Each row is a point. A path goes straight from each point to the next, and from the last back to the first. The post is the endless flat space through its rows: a point in 2 columns, a line in 3, a plane in 4, and so on, so that a path can go around it. Count how often the path circles the post. Going back the other way cancels.

Post (1 x 2):
[[-23 -13]]
Path, 28 rows:
[[-37  16]
 [  2  -8]
 [ 35 -21]
 [ -2  45]
 [-75  30]
 [-52 -39]
 [-19 -34]
 [ 29 -23]
 [-11  40]
 [ 33  -5]
 [  7 -53]
 [-72 -45]
 [-45  -4]
 [ -9  41]
 [-24  28]
 [-90  11]
 [-47 -62]
 [ 29 -49]
 [  6   8]
 [-37  31]
 [-47  -9]
 [-34 -46]
 [-95 -16]
 [-44  35]
 [ 20  20]
 [ 27 -52]
 [-32 -27]
 [-87  -1]]
Times around: 0

Post:
[[ 14  27 -31  39 -21 -35]
 [ 41  32 -37  33   7 -15]
 [ 50  14   8  15  -3   2]
 [-19 -24  20 -24  15   7]
 [-36 -23  28 -28   6  43]]
Path, 29 rows:
[[ -6 -14 -27  51 -11  -6]
 [ 92   6  38  26  13 -11]
 [ 68  34  24  -7  10 -29]
 [ 28  44 -47   9   2 -18]
 [ 39  35 -66  52  -7 -13]
 [ 42 -42  15  18   5 -36]
 [-57 -17  23  -1  -4  41]
 [-60   0  92 -33 -67  62]
 [ 20  -8  35 -43   1  -9]
 [-27  10 -36  23 -17  22]
 [-11 -22 -10  25   4  22]
 [-45 -21   7  15  13  18]
 [ 52   3 -24  21  15 -25]
 [ 81 -24  35 -45   9 -75]
 [ 51   0  65 -35  -4   3]
 [-32 -14  38 -17  -6 -27]
 [ 11  12 -23  46  -3   4]
 [ 54   5 -46  40  25 -24]
 [  4   3 -48 -11  16  16]
 [-25  -8  23 -36   6  19]
 [ 29 -10  46  -8   1 -18]
 [-84 -26 -18   9  10   2]
 [  0   6 -45  39  -7  34]
 [ 71  15 -32   4  22 -17]
 [ 43  39  15 -23  12 -29]
 [ 42  22  50   1   2  12]
 [-51   2 -32  18  11  22]
 [-25   3 -95  42  12 -76]
 [-26   7 -22  10 -17  71]]
Times around: 1
